Every row gives one point. To make a cloud, some directions were put in groups of two or more. Within a group, all points are equally far from the middle, so they leave a hole (a ring in 2 directions, a hollow ball in 3). The other directions are filled evenly. Then the cloud was stretched, turned, moved and blurred a little. How many holes are there, and how many directions does each take, smallest first?

Cloud:
[[  7.4   1.6   2.4]
 [-12.5  14.4  16.1]
 [-13.0  12.5 -26.7]
 [  9.6   0.6  -0.2]
 [  5.2  17.9 -37.1]
 [-16.3   5.2   4.0]
 [ -8.1  -0.4 -18.6]
 [-12.0 -15.7   6.9]
 [ -5.7   2.8 -40.6]
 [-20.1   3.8  26.5]
 [ -9.1   8.9 -27.6]
 [ -2.4  -8.7 -42.1]
 [-16.2  -4.9 -12.3]
 [ 12.0   8.4 -17.0]
 [-12.2 -16.1  41.8]
 [ 16.4   8.4  -8.7]
 [  0.9  11.3  -7.8]
 [ -0.9  19.5 -49.2]
 [-10.2   6.6 -35.3]
 [ -7.9   4.5 -39.2]
 [ -0.4 -12.8 -36.2]]
Holes: 0

Cloud:
[[ 28.5 -27.4 -11.6  -2.5]
 [  6.4 -25.8 -26.7   4.6]
 [-29.9 -32.0 -12.7  -1.0]
 [ 21.5 -11.0 -24.2  -2.0]
 [-12.7   8.6  25.3 -11.4]
 [-20.1 -29.3  21.6 -10.5]
 [ 31.5 -14.8  -5.1  -3.1]
 [ 19.0 -35.1 -19.3  -4.5]
 [ 24.6  -0.9   5.8  -9.9]
 [  8.8 -37.3 -22.5  -5.1]
 [-12.8 -27.5 -19.8   8.6]
 [  5.1 -14.0  12.5   9.5]
 [ 13.9 -35.8   1.5  -5.0]
 [ 25.0 -18.3 -23.9  -1.2]
 [ 27.0  -1.6  -1.7 -13.4]
 [-20.6   9.3  -3.9  -3.7]
 [ 12.9  -3.8 -22.7  -3.1]
 [  4.5  -5.4  -4.8 -28.6]
 [ 18.0 -14.7   8.8   4.1]
 [ 24.8 -31.5  -9.2  -3.2]
 [-35.7 -14.0  27.3 -14.8]
 [ 12.1 -24.3 -27.1   3.3]
 [-41.9 -26.0  13.1  -0.9]
 [ 13.7 -12.3 -25.7   2.2]
 [-13.3 -20.8 -10.4 -26.9]
 [-10.3 -15.6   9.6  14.6]
 [ 23.6  -0.2  -2.7 -17.5]
 [ 30.6 -16.3  -3.8  -2.4]
 [-17.7 -34.2 -17.1 -14.0]]
Holes: 2 (2, 2)

Cloud (46 x 6):
[[ 16.8 -11.3  12.7 -16.1   1.0   3.0]
 [-18.6 -13.5  27.2  -3.9  13.5 -13.4]
 [-11.0  -5.1   7.2  -2.1 -11.2  44.1]
 [  7.6 -36.7  34.3  18.9 -25.8  -5.2]
 [ -9.2  21.0   9.5 -10.0 -12.6 -18.4]
 [  4.3 -44.1  16.6  -0.4 -12.4  -5.4]
 [  5.7 -41.0  24.0  12.7 -20.1 -15.7]
 [-35.4   4.3  -2.7   0.6  -1.9  -7.0]
 [ 32.4   7.4  16.2  35.2 -16.1  -9.1]
 [ -5.3  28.4 -16.4   3.4   5.8 -19.5]
 [ -5.2 -30.5 -12.6  -2.6 -17.6   6.5]
 [ 19.0  34.7  -7.0  29.0   5.8 -22.7]
 [ -4.6  33.8  -9.2  -1.5  17.5   6.1]
 [ 27.0  26.6   7.2  34.3  -5.5 -20.0]
 [  0.9   6.6  44.2   7.1   6.9   2.8]
 [-28.5  10.8   8.1   9.2 -19.7   3.3]
 [ 16.7  17.5 -18.8  27.2  -0.4 -20.8]
 [ 24.3  19.1   3.9  32.5   8.6 -39.1]
 [ 24.3 -26.1  13.1  18.1   8.7  -3.2]
 [-22.1  11.3   5.8  28.2   1.6  -0.9]
 [ -3.9 -27.2  23.3  -6.7 -33.8   6.9]
 [ -3.6  -1.5  -1.7  -8.0  -7.2 -36.7]
 [-22.1  -9.8  39.4   7.7 -11.2 -26.0]
 [ 10.1   3.5  21.9 -12.2  16.5  -7.1]
 [ -6.4   1.6 -12.2  12.2  17.7  20.9]
 [-15.4 -15.6  18.7   0.6  -9.9 -37.4]
 [ 13.6  21.5  30.8  11.6   1.0 -37.6]
 [ 18.7  22.2  -7.4  33.4   7.9 -30.1]
 [ 11.8   4.3  -8.0  -4.8 -19.9  -6.3]
 [ 45.2  -7.6   6.7  25.9  -0.3 -15.3]
 [ 17.1   2.6 -21.4  26.8  -6.0 -12.8]
 [ -9.3  34.1   7.1  11.0   6.8  17.6]
 [ -6.1 -19.1 -11.1  12.4   0.6  31.8]
 [ -5.4  14.0 -18.0  19.1   0.5 -18.4]
 [ -5.4  18.8  21.5 -10.7  -7.1 -28.6]
 [ 29.7   0.4  23.0  11.6 -13.0 -32.6]
 [  8.4  -3.7   0.8  -7.4 -10.6 -35.3]
 [ 31.4 -14.6  16.0   1.8   6.8  -7.3]
 [ 28.7 -11.9  -7.6  36.4  -4.0 -12.2]
 [  7.5  -6.5  -0.5  25.8  18.2  15.9]
 [ -2.3  34.7  16.0  24.4   6.9   7.4]
 [ 24.3   5.3  22.6  24.2   5.0  23.3]
 [ -2.6  35.2 -10.3   2.8  18.9   4.1]
 [  7.8  -1.3  -5.4  -8.7 -12.3 -28.6]
 [ 29.1   2.0 -15.9  33.2  -3.3 -14.7]
 [-27.8   0.0   3.9  11.0 -23.4   1.0]]
Holes: 3 (2, 2, 2)
